Every row gives one point. Each copy is the shape, with its points in the same order, stretched, turned, moved and blurred by noise. Some copies are also mirrored. Which?

Shape, 7 rows:
[[-7.6  1.0]
 [-1.7  0.5]
 [ 2.4 -0.8]
 [ 2.4 -0.1]
 [-2.2  0.5]
 [ 0.1  5.0]
 [ 1.3 -4.2]]
Copy 1, 7 rows:
[[-7.5  5.7]
 [-2.6  1.3]
 [ 0.9 -2.2]
 [ 1.2 -1.3]
 [-3.3  2.4]
 [ 1.7  4.3]
 [-2.4 -4.1]]
Copy 1 is: only turned
Copy 2, 7 rows:
[[-7.3  1.5]
 [-1.6  0.5]
 [ 2.4  0.6]
 [ 2.3  0.2]
 [-1.9  0.3]
 [-0.8 -4.2]
 [ 2.3  4.4]]
Copy 2 is: mirrored

Shape, 7 rows:
[[ 3.3 -1.6  2.5  5.3]
 [-3.0 -1.2 -2.9  2.3]
 [ 1.7 -0.8  2.7 -1.6]
 [ 2.1  6.3 -2.0  2.6]
 [-0.7  0.1  1.5 -2.7]
 [-2.6 -1.1  5.0  3.7]
 [ 0.7  4.2  6.5  2.2]]
Copy 1:
[[-7.9 -0.2  2.6 -3.9]
 [-2.8 -3.8 -2.5  1.5]
 [ 0.0  0.4  2.7 -2.9]
 [-4.4  6.2 -4.2 -0.3]
 [ 1.5  0.1  2.1 -0.6]
 [-4.6 -1.9  5.0  3.2]
 [-4.4  4.3  4.2  1.4]]
Copy 1 is: mirrored
Copy 2 (7 x 4):
[[-0.6  0.3 -6.0  0.8]
 [ 1.3 -4.2  0.9  2.3]
 [-1.4  0.6 -0.6 -2.6]
 [ 6.5  2.0  0.0  0.8]
 [-1.2 -0.2  1.8 -1.8]
 [-3.1  1.1 -1.6  3.7]
 [-0.5  5.8 -1.7  1.4]]
Copy 2 is: mirrored
Copy 3, 7 rows:
[[ 1.5  0.7 -1.6  5.8]
 [-2.4 -6.4  1.3  1.7]
 [-1.1  0.8 -2.7 -1.2]
 [ 1.0  0.5  6.9  0.4]
 [-3.3 -0.9 -1.3 -2.7]
 [-5.9  0.2 -1.9  5.1]
 [-4.6  5.8  1.4  3.0]]
Copy 3 is: mirrored

Shape, 12 rows:
[[ 0.2 -8.4  5.2  3.1  0.7  1.5]
 [ 1.9 -1.6  2.2  0.1  2.5  1.9]
 [-1.6  1.7 -2.8  2.5  1.8 -0.5]
 [ 0.5  1.6 -2.4  2.1 -0.8 -7.7]
 [-1.2  2.4  0.8  2.9  1.9  1.1]
 [-6.5 -0.2  3.5  1.3  2.7 -1.5]
 [ 2.2  2.0 -3.3  2.9  2.7  1.8]
 [-2.1  2.3  1.5  0.7 -2.9  1.5]
 [ 1.6 -0.6 -3.0 -8.5 -6.9 -1.7]
 [ 2.6  0.0 -4.9 -0.3 -2.5 -1.2]
 [-0.2  0.8 -1.4  3.0  2.7 -3.2]
 [-6.2  0.6 -1.3  1.8 -3.5  0.8]]
Copy 1:
[[ -1.5  -9.9   0.0  -0.4   2.3  -0.5]
 [  1.9  -2.2  -0.9  -1.2   2.1   2.1]
 [  2.0   3.0  -4.9   0.7   1.8  -2.2]
 [  2.8   4.0   0.2  -2.2   2.9  -8.0]
 [  1.7   1.4  -2.3   2.8   1.9   0.4]
 [ -5.3   1.0  -0.4   2.2   4.7  -0.4]
 [  6.1   1.5  -5.1   0.0   1.1   0.2]
 [ -0.3   1.1  -0.9   1.6  -2.6  -0.9]
 [  0.9   3.0  -0.9 -11.8  -7.0  -4.4]
 [  4.7   1.5  -4.5  -4.8  -1.6  -4.7]
 [  2.4   1.6  -2.1   0.5   4.7  -3.5]
 [ -3.4   1.2  -4.1   1.9  -2.8  -2.5]]
Copy 1 is: only turned
Copy 2:
[[ 4.0 -4.5  6.0  4.0  1.2 -2.5]
 [ 3.1  0.1  0.3  2.0  1.6  0.0]
 [-2.4 -0.2 -3.5  1.0  0.1 -1.3]
 [-2.2  0.4 -2.9 -4.6 -2.9 -5.7]
 [-1.3  1.8 -2.2  3.7  1.1 -1.9]
 [-4.9  1.9  2.1  0.0  4.5 -3.3]
 [ 1.5  0.2 -6.2  2.1 -1.0 -0.6]
 [-2.4  3.6  2.1  2.2 -1.5  1.6]
 [ 1.5  2.5  1.9 -7.2 -3.7  6.7]
 [ 1.7 -1.4 -3.8 -1.8 -4.1  0.9]
 [-1.1  0.1 -3.4 -0.5  0.0 -4.7]
 [-6.7  0.0  2.1  0.8 -1.7  1.1]]
Copy 2 is: only turned

Shape, 11 rows:
[[-1.7  2.8 -2.1 -3.5  0.9  2.8 -0.1 -1.9]
 [ 5.0 -2.5  1.7  2.5  1.7 -2.3 -9.1  0.3]
 [-1.9  1.6 -4.8 -2.9 -1.9 -1.2 -0.4 -1.3]
 [-1.5 -2.4 -2.6 -2.9 -2.9  4.1 -0.9  0.0]
 [ 1.3  0.6 -0.3 -0.4  2.1 -1.3  0.7  1.6]
 [-0.6  3.2  1.5 -4.2  2.4 -1.5 -3.2 -0.6]
 [ 6.5 -0.3  2.3 -0.6  4.2 -2.8 -6.9  2.3]
 [ 1.9  2.4 -2.8 -5.8 -2.9  1.3  2.2 -1.7]
 [-0.6 -5.0 -0.2  1.1 -5.7  2.2  1.3 -5.6]
 [ 0.0  4.4  3.6 -1.3 -2.0 -2.6 -1.5  3.3]
 [ 3.8 -3.5 -3.2  4.7 -4.1  5.3 -2.6 -5.0]]
Copy 1:
[[-1.8  1.3 -0.2 -4.4 -1.5  0.7  2.6 -0.3]
 [ 2.1 -2.3 -6.0 -3.7  5.5 -3.6 -7.1  1.9]
 [-2.2  1.1 -3.2 -2.9 -3.3 -3.6  4.4 -0.8]
 [-1.4 -1.7 -2.3 -2.0 -5.1  0.1  1.1  3.6]
 [ 1.5 -0.3  0.7 -0.7  0.8 -3.2  1.2  0.2]
 [-1.3  0.2  1.4 -6.4  2.0 -2.8  0.2 -2.2]
 [ 4.2 -2.1 -2.1 -5.7  5.9 -4.6 -4.5  1.8]
 [ 1.5  1.7 -1.1 -4.8 -6.1 -1.3  4.0 -1.1]
 [-0.9 -2.2 -5.2  2.9 -6.3  1.8 -2.3 -2.0]
 [-1.1  3.0  4.0 -2.4 -0.1 -6.8 -1.7 -1.8]
 [ 1.8  0.3 -9.7  1.7 -2.4  3.8 -4.0  2.3]]
Copy 1 is: only turned
Copy 2 (11 x 8):
[[ 0.0  3.5  0.1 -3.7 -1.6  0.9 -0.8 -1.9]
 [ 1.8 -0.3 -0.6  5.1 -3.3 -7.7 -2.7  7.7]
 [-0.8  0.4 -1.9 -1.0 -0.8 -0.5 -1.7 -3.8]
 [ 1.3 -3.0 -1.8 -4.4 -4.2  2.1  1.6  0.9]
 [ 0.8  1.5  0.5  0.3  3.6 -1.1 -1.0  1.4]
 [-1.5  4.9  0.0 -3.3  0.2 -3.3 -4.2  1.2]
 [ 4.2  2.6 -0.4  2.0  1.9 -7.6 -3.7  6.9]
 [ 3.2  0.3 -0.3 -4.3  0.8  3.7 -5.0 -3.8]
 [-2.0 -6.5  4.6 -0.6 -5.4  1.7 -1.2 -1.4]
 [-3.2  3.1 -1.0  1.1  2.4  2.0 -5.1  4.6]
 [ 6.0 -3.6  2.9  3.9 -8.4  0.4  0.0  0.7]]
Copy 2 is: mirrored
Copy 3, 11 rows:
[[-0.4  2.5 -2.4 -4.8 -1.3  1.1 -0.6 -3.2]
 [ 3.9 -0.9 -0.7  3.7  5.0 -2.9 -7.0  3.0]
 [ 0.1  0.1 -5.0 -2.5 -3.6 -0.8 -0.4 -0.6]
 [-1.9 -3.6 -1.2 -3.8 -2.6  2.3 -2.2 -1.1]
 [ 0.8  1.2  0.6 -2.4  1.4 -3.1 -0.1  2.0]
 [-0.1  4.6 -2.4 -3.1  0.9 -4.0 -3.9 -1.2]
 [ 4.5  1.3 -0.2 -1.2  6.4 -5.9 -5.7  3.2]
 [ 3.0 -0.1 -2.1 -7.1 -4.8 -1.2 -0.3 -3.2]
 [-0.2 -5.8  2.7  1.8 -3.8  1.5 -0.7 -4.7]
 [ 0.8  5.2  1.9 -2.0 -2.7 -4.4 -4.2  3.2]
 [ 4.9 -4.7  1.3  2.9 -0.5  5.9 -1.3 -1.9]]
Copy 3 is: only turned
Copy 4:
[[-0.7  2.8 -5.3  0.4  0.6  2.6 -0.5 -2.3]
 [ 2.5 -2.9  3.7  2.4  5.0 -0.4 -7.0 -1.6]
 [-0.6 -1.5 -5.9  2.4 -0.6 -0.6  1.0 -1.8]
 [-2.1 -2.1 -5.5 -0.3 -1.1  3.2 -2.8 -0.5]
 [ 1.8  0.7 -0.3 -0.9 -0.5 -1.3 -1.8 -0.2]
 [ 1.5  1.0 -1.8 -1.3  4.8  0.4  0.7 -2.4]
 [ 5.4 -0.9  2.8  0.0  5.3 -0.4 -5.3 -0.1]
 [ 2.5 -1.2 -5.2  0.8 -1.4  3.0  2.2 -1.3]
 [-2.5 -5.6 -0.7  0.6 -4.1  4.2 -1.9 -5.3]
 [ 0.3 -0.5  1.5 -0.5  2.3  0.3  3.2  2.5]
 [-0.8 -3.1  0.3  5.1 -2.6  6.0 -6.7 -4.5]]
Copy 4 is: mirrored

Shape:
[[ 0.9  3.4  2.8  1.1 -4.2 -0.3  1.0 -0.2  0.1]
 [ 1.5  0.8 -2.8 -2.9  0.6  2.0  1.5  0.7 -1.2]
 [ 4.4 -3.0 -3.9  1.3  3.6  2.2  2.7  4.1 -5.0]
 [ 1.1 -4.3 -4.5 -3.5  0.2  2.1  1.9  1.8  0.7]
 [-5.1  0.8  0.5  0.8  4.8 -3.6 -6.0 -4.2  0.3]
 [ 2.8 -0.2 -3.0 -3.1 -0.7  4.4 -3.9 -0.3 -3.5]
 [-2.1  1.5  1.9  2.4 -3.2 -0.5 -0.9  0.6 -2.9]
 [ 1.9  3.8  5.3 -1.2 -6.6  0.0  0.5  2.7 -1.8]
 [ 0.0  4.9  0.7  1.0 -2.5  0.8 -1.0  1.0  3.3]
 [ 1.1 -4.0 -0.2 -4.0  2.1  4.1 -0.3  5.2 -1.2]
 [-7.9  0.4 -0.8  3.5  3.1 -2.1 -7.3  1.6 -2.4]
 [-6.7  3.9 -3.3 -1.3  5.8  0.0 -6.5 -0.9 -3.8]
 [ 0.6 -2.2 -3.0 -3.0  1.8  2.9  3.9  1.9 -4.1]
 [ 2.4 -0.2 -4.9 -2.9  2.3 -2.4 -0.6  3.0 -3.6]
 [-1.4  3.6  1.3  0.6 -7.3 -0.6 -1.3  0.4 -0.7]]
Copy 1 (15 x 9):
[[-4.7  3.8  3.8 -0.6  1.9 -1.6 -2.1 -1.8  1.3]
 [-1.0 -1.3 -2.5  0.1  0.7  1.7  1.6 -3.3  1.6]
 [ 2.8 -6.3 -1.4  5.1  4.1  2.2 -0.5 -3.8  1.0]
 [ 0.2 -3.6 -1.9  1.6 -3.8  3.1  2.5 -2.3  3.0]
 [ 1.7  2.8 -2.6  0.0 -0.9 -2.3 -0.3  7.3 -6.6]
 [ 1.8  0.0 -4.1 -1.3  0.0  3.3 -4.3 -3.9  1.2]
 [-5.2  1.0  2.2  0.4  1.4 -1.7 -4.3  0.5 -2.0]
 [-5.7  2.8  5.1 -4.6  3.1 -2.0 -4.2 -2.5  4.0]
 [-4.2  5.1 -0.4  1.0  2.3 -0.4 -0.3  0.4  3.1]
 [ 0.6 -5.5 -1.9 -1.8  0.7  5.2 -0.1  1.1  3.8]
 [-2.6 -0.6 -4.7  2.5  0.8 -2.2 -4.5  9.2 -5.2]
 [-1.5 -0.4 -9.4 -1.2  2.1 -0.3 -1.3  5.7 -6.4]
 [-1.1 -5.4 -1.8  0.5  1.4  2.8  2.1 -3.7 -0.3]
 [ 2.5 -3.7 -4.8  0.9  0.7 -2.8  0.4 -2.7  1.7]
 [-7.0  4.1  1.9 -0.9 -0.5 -2.9 -4.4 -1.7  1.5]]
Copy 1 is: mirrored
Copy 2, 15 rows:
[[ 3.0 -0.1  1.3  6.1 -4.1 -1.3  3.0 -0.2 -1.3]
 [ 0.3  0.5 -3.3 -1.7 -0.6  0.9  2.6  2.4 -2.7]
 [ 2.4 -2.4 -1.6 -4.1  4.6  1.5  2.4  4.9 -5.4]
 [-2.3 -1.9 -3.8 -2.8 -0.2  4.7  3.6  2.5 -1.4]
 [-4.3  0.2  3.0 -0.4  1.8 -4.6 -3.8 -2.5  3.4]
 [ 0.7  1.7 -4.8 -0.7  1.2  1.7 -2.4  2.9 -2.5]
 [-0.6 -1.4  1.2  5.8 -1.0 -1.8  0.4  0.2 -2.7]
 [ 2.6  0.5  1.6  7.9 -7.5 -0.8  1.8  3.8 -3.2]
 [ 1.1  2.3  0.9  5.9 -2.7 -1.1  3.6  0.3  1.7]
 [-2.9  1.1 -0.3 -2.3 -0.3  5.8  0.1  6.8 -2.7]
 [-7.1  0.2  2.6  2.7  5.7 -4.2 -2.4  0.9  0.7]
 [-6.5  3.8 -1.6 -2.1  4.8 -5.2 -2.6  0.1 -0.6]
 [-1.1 -0.9 -2.6 -4.7  0.6  2.8  2.9  2.7 -5.9]
 [-0.3 -1.6 -4.2 -3.9  0.2 -2.7  1.8  5.2 -2.0]
 [-0.3 -0.1 -0.7  8.4 -5.0 -2.2  2.3 -0.2 -1.9]]
Copy 2 is: only turned
